Rows are points. The window is the flat piece filled in between its corners: a triangle in 3 columns, a solid with four corners in 4, and so on. A path goes straight from each point to the next, and from the last back to the first. After which points does the path pass through the window?

Window (4 x 4):
[[ -3.1  -1.6 -15.4   2.8]
 [ 22.6   6.0  33.5   8.2]
 [-19.4  10.6  -3.1 -17.8]
 [-25.7   2.5   6.3  -6.0]]
Path:
(1): [ 7.8 17.8  7.3 16.1]
(2): [-22.1  28.0  -6.8  -7.2]
(3): [-16.1  -9.8   5.0  -2.1]
(4): [ 0.4 -7.0  9.5 -8.6]
(5): [ -2.3  11.1 -11.4  21.2]
(6): [-29.3   9.0  -6.2  -1.8]
(7): [-19.1  -0.7  -1.5 -19.1]
(8): [12.5 -9.4 25.4 -7.7]
Through the window after points: 2, 8

Window (8 x 8):
[[ 30.8 -14.2  -6.9 -12.3   8.9  21.3  -2.5  25.1]
 [ 33.5  -1.0  11.3  -9.2   4.0 -25.6  16.6 -27.1]
 [ -3.9  -3.6 -49.9  15.8 -27.4 -15.1 -13.4 -17.2]
 [ 12.1  -3.2 -11.4 -25.1  18.1   6.2  -1.6  -3.6]
 [  4.8   7.5   8.9 -15.8   1.1 -23.0  -5.0  -0.5]
 [ -0.5   8.0   3.6   5.0 -12.2  -4.0 -18.0 -17.7]
 [ -9.0 -22.9  14.8  10.5 -25.4   6.3  12.2   2.6]
 [-12.8   6.3   1.2  47.8  -0.7  14.1   4.7   7.4]]
Path:
(1): [ 14.4   1.8  -2.5 -11.3  -2.5  18.6  18.1  -3.4]
(2): [ 11.3  -5.6  -2.0  -8.2 -11.8   8.5  21.8  -3.5]
(3): [  7.3  -6.9 -13.6  11.1   6.3  -1.1 -20.6  -5.0]
(4): [ 22.8 -32.5   1.7 -18.8   9.4 -10.7  -7.2  -4.5]
(5): [  7.2  29.2 -14.3 -11.3  -7.5   6.9   5.9   0.1]
(6): [ 13.2  21.0  12.9 -10.9 -24.1  -2.9  17.8 -10.4]
(7): [ 19.1 -12.2  -1.4  -9.0  16.6 -17.5  -2.9  -8.8]
(8): [  7.0  -6.2 -27.9  19.9   1.0 -15.9 -16.8  -9.3]
(9): [ -3.5  -0.1 -27.6  -4.3 -35.2  -6.4   2.3 -13.1]
(10): [  1.2  20.3   3.4  11.8 -11.1   0.8   7.9 -11.7]
(11): [  5.6 -12.5   1.1   3.2   6.3  -6.4 -10.9   8.6]
(12): [ 25.9 -19.3  -7.4  -0.6  16.0 -12.2 -10.1  -1.9]
(13): [ 0.5 20.0 -3.4  0.6 -9.5  7.2  5.8 -2.7]
(14): [ 0.7 12.4  5.1 13.7 -9.9  9.1  0.8  1.5]
(15): [ -0.4 -16.5  20.5  11.0  11.5  -8.0   9.3   4.4]
(16): [  6.9 -10.9 -22.5  -9.1  16.7 -13.5 -26.0   0.9]
Through the window after points: 6, 8, 10, 16

Window (9 x 9):
[[  6.8 -12.0   1.3 -14.9  43.3  -5.5  -2.8   0.6 -14.3]
 [ 11.7 -25.5  23.8   9.3 -11.2  -2.6  29.7  -5.8  11.3]
 [ 28.6   5.0  -1.0  -1.5  10.2   1.2   6.2  22.4  23.6]
 [  4.0  18.3 -17.4  -9.6  10.9   1.0   3.8   3.2  38.8]
 [-12.3  -2.6  39.8  -1.2  21.2  -9.0 -14.2  -1.6 -22.0]
 [-17.6  -1.0  -3.8 -14.8   1.1  -5.7 -45.4 -19.7  -5.7]
 [ -5.3  -1.6  11.4  11.8   6.8 -21.9  -5.9   3.6  -3.6]
 [  2.2   7.7   5.6 -32.7 -12.3 -14.6   2.9  22.0 -30.9]
 [-20.6 -10.7   7.0  -1.1   6.8   1.9  -1.5  39.8  -2.3]]
Path:
(1): [-12.8  -8.4   7.6  -8.4   0.5 -11.7 -18.9   3.7   8.3]
(2): [  4.7  12.8   7.7   2.6   1.6   5.7   5.3   8.8 -17.8]
(3): [-10.7  -4.1   2.9   2.8   3.4   5.0   7.8  30.5  -1.6]
(4): [-12.0 -20.2  23.9 -24.5  14.7 -24.3 -26.7   3.8   7.9]
(5): [ -8.0 -10.1   7.2  -9.2   9.6 -12.6 -10.3  17.7  -2.2]
(6): [-0.1  6.0  0.4 -4.2  3.3  2.7 -9.2  3.6 -1.2]
(7): [ 2.3  6.9 -1.5 -6.1 -3.6  6.0  6.5  5.0  6.2]
(8): [  9.6 -19.7   3.5  -4.2  20.4 -29.5  -4.9   1.2  21.7]
(9): [ 11.3  -8.2   4.0  -5.8  14.7 -13.5  -3.8   4.0  23.0]
(10): [-6.9 14.6  0.6 14.1 10.6  8.1 -1.9  9.0 -4.9]
(11): [ -1.2  18.5  -9.7 -16.2   5.5  -0.5   2.1   4.1  -0.9]
(12): [  9.9 -25.2  18.9  -9.6  -2.2 -21.7  -4.9  27.8  32.4]
Through the window after points: 3, 5, 11

Window (12 x 12):
[[  7.3 -28.6 -10.3   6.2 -11.2  18.3 -11.0 -19.4  17.5  -7.1 -21.3  -7.1]
 [-43.7  -4.3   5.7  23.8   9.0  -3.8   3.4   7.1  17.9  12.7  -4.9   6.6]
 [-29.1 -20.3  29.6  18.3 -11.7   8.6  14.5  -3.2 -11.9 -13.7  -7.7   9.0]
 [  0.4   7.7  -1.9   7.4   5.2 -53.0   0.3   1.4   6.2  -5.6  22.2  13.8]
 [  3.0  -1.1   9.1  -7.8  11.3 -26.9  -6.1  10.6 -13.3  10.9  10.3  -5.4]
 [-43.6  -5.6  15.1  21.7   9.6  -1.0 -10.8 -26.6  -6.4  -5.3  -7.5   8.0]
 [ 19.4  -0.6  -3.0   5.2  34.8 -33.3   1.3  22.4 -13.3  -4.2  23.9  21.4]
 [ 23.0  18.9  -3.7   9.9   8.4 -22.2   3.0  17.3 -24.4  -6.2  -5.7   5.9]
 [  9.6  -5.1  -5.9 -12.0  12.2 -34.7   5.4   9.0 -12.0   1.3  -9.7  24.7]
 [-43.1  -7.4   6.6   4.3   7.1 -12.8   0.2  -0.3  -3.5 -30.7  -3.6  -4.0]
 [ -5.9  -8.2 -11.2  -9.0 -18.5  17.5 -12.3  -7.1   4.4  -6.7   0.5  15.2]
 [ 14.3   0.2  17.5 -15.4   1.2  26.5   4.5  -7.3  30.3  -2.1 -15.5  15.7]]
Path:
(1): [ -5.5 -12.8  -0.5   3.5   5.3  -6.5  16.4 -16.3   0.9  -1.3   9.1  14.4]
(2): [ -1.2  -0.4  13.6  -1.1   0.5 -12.4 -15.6  23.5  -2.7  -8.6 -22.7  10.5]
(3): [ -9.5   0.1   9.0  15.3   7.3 -10.4 -17.5   8.7  -1.0  -6.4   2.6  11.0]
(4): [ -2.8  -2.2  -9.2 -26.6   0.6 -27.0  38.5  -9.9  -9.0   3.3  -3.3  15.4]
(5): [-22.2   0.3   3.1  14.4  -8.5 -15.3  20.8 -10.2   2.6   1.3  10.2  -7.5]
(6): [ -2.8  -9.9   4.4   2.4  20.2 -20.9 -19.2  17.2 -17.8  -5.8  -7.4  18.8]
(7): [-16.5  -6.7  12.1  13.2   4.4  -3.4  -8.9   8.2   5.1  -9.8  -7.2  13.6]
(8): [ -5.5 -18.7  -1.8  -5.5   2.0 -13.1  28.2 -27.6  -8.1  -4.8  -4.0 -14.8]
(9): [-14.9  -2.8  -3.6   6.9  12.1  -9.2  10.3 -18.0 -16.0 -10.8  11.5   1.7]
(10): [-22.0 -12.8  17.5   6.2   1.0  -6.9 -10.0   3.2  12.0   0.2 -12.7  15.6]
(11): [-14.0  -7.3   7.1   5.6  -6.2  -2.4  -4.9   5.6  -0.7 -12.0  -9.9  13.9]
(12): [ -4.3 -21.6  12.5   2.3   3.5   5.6  31.2 -30.3 -20.2  10.8  16.5   2.1]
(13): [-22.6  -7.4 -13.3   5.1  15.5  -1.5   8.1   5.5  -4.2   5.8   1.0   7.3]
(14): [-14.3  -4.6  20.7  15.0  -4.1 -14.6  -5.8  -0.1  18.7  -1.2 -13.4  10.6]
(15): [ 12.6  -1.4   3.5   9.2   6.8 -17.5 -32.3   5.2 -16.4 -30.5 -14.4  14.6]
(16): [-10.8  -7.8  -5.5 -12.4   2.2 -13.0  30.9   0.2   7.8  27.4   9.8   3.6]
Through the window after points: 1, 11, 13, 15

Window (14 x 14):
[[ -5.3  41.2   4.7 -13.3  33.5   9.0  -6.1  10.2 -16.0   0.5   2.8  -8.1
  -19.4   5.6]
 [  7.9 -16.5  -9.7  20.4  22.6 -20.8  10.4  -5.6 -14.6   9.8  -6.0  12.1
   -6.1  16.0]
 [  6.8 -26.8  17.9  -3.1   9.8  23.6  22.4  13.1 -22.7   4.2  -2.3   1.0
  -34.2 -13.6]
 [-23.1   5.8   2.0 -14.4 -16.9 -10.8  23.4  -6.4   3.8 -19.7  -4.9 -12.1
    4.8 -10.1]
 [ 36.2 -28.3  -2.5   0.3  13.8  16.3  25.5  -4.9  19.5  -3.7  15.1  -4.4
  -13.9 -21.5]
 [  8.4  11.1  -2.6  19.2  24.9  33.8   6.9  -2.5 -14.6  -6.3 -20.9  14.0
   -8.9  -8.9]
 [ -0.6 -24.8  -1.9  11.8  22.1   4.1  -2.4   7.5  -2.6 -19.6  10.2  10.5
    4.1 -32.0]
 [-10.0  -0.1  11.0  -5.0  13.4  27.2  -1.7  11.7   5.5  12.2 -14.5  -7.2
   -8.2  13.1]
 [-18.2  13.3  16.9   8.2   6.4 -38.4  -4.3   3.1  -4.1   1.2 -11.8  29.8
   11.9 -23.9]
 [ -8.7   7.5  -3.0  30.1  -7.7  18.5  13.0 -10.4 -20.5   7.9  23.5  -4.1
   -2.7   7.7]
 [  2.4  28.5   4.8  -1.5 -25.3 -13.8 -15.0  16.3   0.3  -5.2  14.1  -4.9
  -21.6  15.9]
 [ 35.5 -16.6  21.1  -2.8 -14.1 -26.5   1.5   2.1   9.5   2.3 -15.8 -23.8
    4.1   4.2]
 [ 28.1   2.7  -2.9 -15.1 -20.9   1.3 -18.3  31.6  -4.7  -1.1   8.8  19.6
   14.4 -36.8]
 [ 13.1   9.0  -1.8  -5.3   0.8   6.1 -37.4  -3.1  -1.4  18.9 -27.5   1.4
   -2.5 -11.8]]
Path:
(1): [-1.3  5.7 16.0 -7.4  6.7 -3.3  5.3 -4.1 -6.3  0.6 -6.7 12.3 -0.3  7.7]
(2): [  7.3  -3.0 -17.1  21.5   1.0  -6.6 -13.8  27.4  -8.5   5.0  -8.1 -26.3
 -11.2 -17.3]
(3): [ 23.0   7.0   1.6  11.3  -3.7  -2.3   0.6  24.8  -6.2   0.4  -4.3   0.1
  -8.1 -19.5]
(4): [-12.0  -5.4   5.1 -30.7  -2.3   4.7 -17.7 -11.7   5.5  -1.2  10.7  17.0
  12.6  -4.0]
(5): [ 10.0 -11.9  33.4 -23.6   3.4   3.0 -10.1  -2.9   7.5 -11.8   1.6   4.7
   0.8  18.9]
(6): [ -2.5   8.2  -9.7  14.9  -2.9 -15.5   7.9  10.5  -8.4  10.2  -3.6  -4.1
  -6.8 -26.0]
(7): [ -2.5  -0.1   2.8  14.6  11.0  -1.8  11.6  16.2  -5.8  -5.6 -21.6 -16.0
 -18.1 -18.6]
(8): [ 5.0  5.2  3.9  0.6  0.7  7.6  2.2 -4.6 -7.5 -1.4 17.3 11.5  1.0  8.1]
(9): [ -0.2  -3.2  10.1   0.2  -4.4  -4.7   1.7  -7.4 -15.4  -2.4   4.2  15.4
   4.2   6.6]
(10): [ -1.6  23.1  -0.9   3.5  -1.2  -3.6   6.7  14.6   9.8   3.9 -14.7 -17.2
 -11.9 -18.3]
(11): [ 11.4  -7.7 -22.2  18.9  -5.3  -0.1 -24.4  19.0   4.1  27.7 -32.0 -13.5
 -16.1 -25.0]
(12): [  6.3   8.8  12.5 -11.5   5.6  -2.7  -3.2   4.9  -3.8  -6.1  -0.2   7.6
  -3.6  -2.7]
(13): [  3.3   7.2   9.2  -7.9  -9.3  17.0 -11.7  -2.3 -10.2  -2.6  13.0  16.3
 -14.0  -6.3]
(14): [  4.7   5.7  -5.0  20.0   8.4  -8.4  17.2  16.1   9.4   3.3 -17.5 -32.7
   2.9  -5.0]
(15): [-17.8  15.7 -12.3  40.4  -2.5  -5.0  11.6   2.8  -2.0  -5.5   8.4 -22.5
  -9.0 -27.0]
(16): [ 31.0  -6.7  16.7 -35.1  10.1   1.1  -8.1   6.7  -5.9   6.3  -4.2  19.6
 -10.1  27.8]
Through the window after points: 3, 15
